Every row gives one point. Each copy is the shape, with its points in the same order, stretched, turned, moved and blurred by noise. Is it also mirrored, or only turned?
In the rows, 128 means zero.

Shape (7 x 3):
[[205 122 158]
 [134 140 138]
 [150 171  61]
 [118 107 151]
 [176  59 136]
 [157 151 124]
 [ 96  84 131]]
Copy 1 (7 x 3):
[[198 180 135]
 [127 142 126]
 [118 156  27]
 [138 109 149]
 [204 103 135]
 [144 164  99]
 [130  67 136]]
Copy 1 is: only turned
Copy 2:
[[199 165 176]
 [128 162 130]
 [146 231  68]
 [122 118 128]
 [205 101 121]
 [149 187 133]
 [112  99  90]]
Copy 2 is: only turned
Copy 3 (7 x 3):
[[137 198 142]
 [146 124 127]
 [162 137  38]
 [111 110 159]
 [ 62 155 153]
 [150 144 103]
 [ 82  90 149]]
Copy 3 is: mirrored
Copy 4, 7 rows:
[[209 135 129]
 [136 133 132]
 [119 188 204]
 [137  88 125]
 [198  65 154]
 [149 155 147]
 [122  61 142]]
Copy 4 is: mirrored

Shape:
[[138 154 131 163]
 [126 167 147  79]
 [162 121 178 140]
 [ 39 152 187 194]
 [116  74 121  62]
 [141  78 151 145]
 [113  57 128 129]
 [136 105  74 124]]
Copy 1:
[[ 99 105 144 184]
 [119 152 193 134]
 [141  64 184 169]
 [ 20  87 149 126]
 [163 108 114  93]
 [128  66 120 135]
 [125  75  80 105]
 [129 148  81 155]]
Copy 1 is: only turned
Copy 2 (8 x 4):
[[176 154 122 134]
 [114 185 166 122]
 [160 121 169 182]
 [248 132 206  65]
 [ 68 102 164  98]
 [151  84 151 141]
 [130  68 148 102]
 [118 122  87 100]]
Copy 2 is: mirrored
Copy 3 (8 x 4):
[[121 135 134 167]
 [ 76  74 126 136]
 [161  91 152 155]
 [111 193 226 173]
 [119  84 130  55]
 [172 129 137 120]
 [167 153 141  86]
 [137 144  98  97]]
Copy 3 is: mirrored

Shape (10 x 6):
[[139  72 110 121 152 134]
 [221 105  95  98 136 151]
 [ 90  36 114 206 127 155]
 [ 75 138 160 171  78 140]
 [133 145 123 109 143  24]
 [ 83 160 113 162 165 155]
 [144 156  90 143 105 152]
 [ 87 153 147 103 161 132]
 [186 118 179 113 135  71]
 [ 79 150 116 107 148 123]]
Copy 1, 10 rows:
[[109  81  90 135 194 114]
 [133 126  30  66 175 111]
 [121  23 139 164 208 185]
 [150  85 192 131 114 151]
 [153 134  97 205 107  41]
 [ 90 145 143 169 126 160]
 [129 114 101 101 102 146]
 [ 88 149 158 148 151  98]
 [187 156  95 151 182  54]
 [ 83 125 142 153 122 102]]
Copy 1 is: only turned
Copy 2, 10 rows:
[[118  81 100 133 143 100]
 [165 135  57 178 132  76]
 [ 85  21 100 145 142 204]
 [103 118 169 131 107 215]
 [171 123 119  42  90 103]
 [ 69 141  98  84 140 167]
 [102 155  85 139  86 141]
 [ 94 145 148  78 157 125]
 [209 131 123 100 146 133]
 [ 81 127 140  75 126 115]]
Copy 2 is: mirrored

Shape (12 x 8):
[[170 135 118 147 151 143 136 108]
 [132 112 123 130 150 144  95 129]
 [ 86 129 102 117 105 135  31 133]
 [156 102 120 122 108 115 148 168]
 [133 120 141 103 148 133 126 135]
 [ 17  88 140 145 145 129 140 114]
 [116 124 136 168 117 141 132 182]
 [134 135  75 119 152 110 140 117]
 [145  97 115 119 123 143 133 113]
 [176 128 145 111  77 136 136 130]
 [144 136 133 108 143 148 144 121]
 [165 131 116 107 151  14  81 153]]
Copy 1 (12 x 8):
[[103 155 113 138 130 128 139  72]
 [114 164 123 118 145 138 110 120]
 [136 151 113  43 143 111  90 179]
 [137 106 128 153 152 121 133 134]
 [107 156 149 138 146 131 130 133]
 [ 59 106 121  97 158 204 137 201]
 [135 105 104 139 112 167 127 145]
 [ 93 161  94 123 161  87 144 128]
 [114 134 136 124 168 140 139 111]
 [141  97 162 123 133 123 148 104]
 [106 160 146 138 141 135 155 113]
 [ 89 124 100 128 127   7  58 146]]
Copy 1 is: only turned
Copy 2:
[[154 141 100 121 145 114 174 133]
 [137 137  99 115 134 129 107 101]
 [ 94 137 106 102  99 184  39 110]
 [129 141  86 142  79  84 133 110]
 [124 133 124 117 114 100 126 103]
 [ 82  60 135 171 175 134  86  84]
 [130 144 107 185 123 103  81 126]
 [ 85 136  94 113 140 110 173 120]
 [141 125  92 121 107 127 155  95]
 [164 144 122 128  49 120 145 135]
 [128 144 131 127 115 110 157 113]
 [ 98 110  70  58  84  55 104 151]]
Copy 2 is: mirrored
Copy 3 (12 x 8):
[[102 128  95 125 163 118 136 101]
 [109 112 104 134  97 137 120 121]
 [100 143 101 136  16 140  65 145]
 [146 141 100 104 123 107 174 125]
 [132 118 128  95 121 134 135 135]
 [ 64 124 199 141  94 125 148 152]
 [ 96 158 101 141 104 151 180 138]
 [109 117 107 102 148  74 115 143]
 [117 121 114 109 119 108 141  87]
 [151 164 107  88 125 125 151  86]
 [118 124 125  86 146 123 141 115]
 [213 131  98 123 116  93  79 208]]
Copy 3 is: only turned
